Each row of a before or after table is a point. One or more steps were done to the points. Then noise was added and the rows were shuffled. The steps act on columns, c1 being the first. Name the steps. A step turns or swaps two columns, mirrors them in a line or flattens them onto one, adds a multiple of one to another, or multiplies or shifts one. Angles are multiples of 10 degrees, from the lower column toward the higher: turns from -170 to 170, lines from 10 to 170 but not 90. Use the fewest steps. Two steps may share a column if one is a turn and the other turns, adds or multiplies; they go together, in the order done. Otherwise the lowest column goes first.
(in the rows, 128 means zero)

Before (8 x 2):
[[102 132]
 [ 98 128]
 [199  94]
 [103 144]
 [113 147]
 [123  66]
 [ 95 116]
 [238 107]]
After:
[[156 139]
 [147 144]
 [154 129]
 [147 151]
 [ 42  54]
 [ 82 170]
 [140 160]
 [ 59  93]]
Steps: turn c1 and c2 by -130 degrees

Before (13 x 8):
[[ 94  88  98 165 174 183  52 143]
 [ 93 138 152 148 183 125 111 160]
 [103  91 138 128 216 157  85 134]
 [179  63 121 186  94  77 166 146]
 [130 128 126 144 230 144  76 142]
 [162 121 184 151 115 127 182  90]
 [130 103 183 191 200 159  36 174]
 [146 175 153 164 106 119 181 133]
 [172 217 143  76 138 188  96  69]
 [121 206 140 101 111  93 116  17]
 [116 240 172 122 120 171 135  79]
 [114 140 152  61 111 129  95  91]
 [160 118 143 152  98  74 151 161]]
After (13 x 8):
[[ 96 167 104 162 105 114 189  98]
 [156 150 109 148 184 110 119 141]
 [163 102 145 128 216 102  98 136]
 [ 57 196 164  74 138  78 122 122]
 [102 238 131 123 121  65 165  87]
 [135 104 115 192 200  66  66 109]
 [106 204  93  99 111 140 109  45]
 [134 144 114  61 112 109 104 157]
 [174 104 190 164 175 115  57 106]
 [125 126 142 143 230 120  80 127]
 [102 108  79 152  98 151 143 138]
 [ 97 112  89 151 114  85 202  68]
 [101  49  95 185  95 167 148  88]]
Steps: mirror c1 and c2 in the line at 100 degrees; turn c3 and c6 by -130 degrees; add -0.5 times c6 to c7; add -1 times c4 to c8

Before, 14 rows:
[[105  89 116 168 152 111 161 146  97 152  51 108 175 183]
 [153 155 106 141 110 151 174  65 135  89 116 172  90  93]
 [171 103  79 173 122 129  77 146  89 134  56 110 178 117]
 [ 68 102  95 126 197  99 129 119 152 117 137 167 108  95]
 [115 146 153 133 181 129 133  90 102 104 120 130 178  90]
 [167 152 145 153 151  96  85  66  97 150 117 142 108 126]
 [146  60 158 162 171  75 124 109 113 148 136 165 175 118]
 [ 82 151 139 188 164 164 146 155 154 178 136 188  98 126]
 [174  67 166 168 188  97 114 157 154  81 132 194 117 173]
 [157  99 112 175 170 136 101  72 122 178 129 128 175 178]
 [169  79 127  88 173  70 145 114 158 182  66 122 192 134]
 [ 99  91 133 181 136 113 100  71 177 144  77  79 119 149]
 [ 82 150 128 134 108 152  70  75 143 115 116 195  91 108]
 [168  77 126  87 166 161 162 160  87 131 143 173 125  93]]
After, 14 rows:
[[102 139  52 206 136  79 157 147  95 148 113 124 170 188]
 [ 73 156 127 125 152 129 132 116 147 111 165  83 110  93]
 [155 154 124 225 148 108  99  69 122 180 144 130 174 179]
 [154 139 109 155 122 180 174  70 134  87 144 127  88  97]
 [141 185 142 195 144  94 120 108 114 144  99  61 176 117]
 [ 85 154 120 141 123 193  72  72 147 114 121 116  91 105]
 [ 96 122  79 238 135  66  98  75 183 151 104 137 124 155]
 [165 141  71  49 143  76 145 116 157 188 108  81 193 131]
 [ 84 153 138 251 142 200 145 149 155 182 118 130 106 128]
 [178 200 146 210 152 119 111 161 158  82  89  62 117 175]
 [175 140  38 215 121 100  75 149  84 133 148 136 179 117]
 [110 121 130 138 152 141 134  86  99 103 100 124 176  89]
 [166 108 120 177 141 144  83  63 100 150 111  90 111 124]
 [168 205 142  47 144 138 163 163  84 137 131 134 131  92]]
Steps: turn c6 and c12 by 120 degrees; turn c2 and c6 by 140 degrees; turn c3 and c11 by -70 degrees; multiply c4 by 2; multiply c5 by 0.4
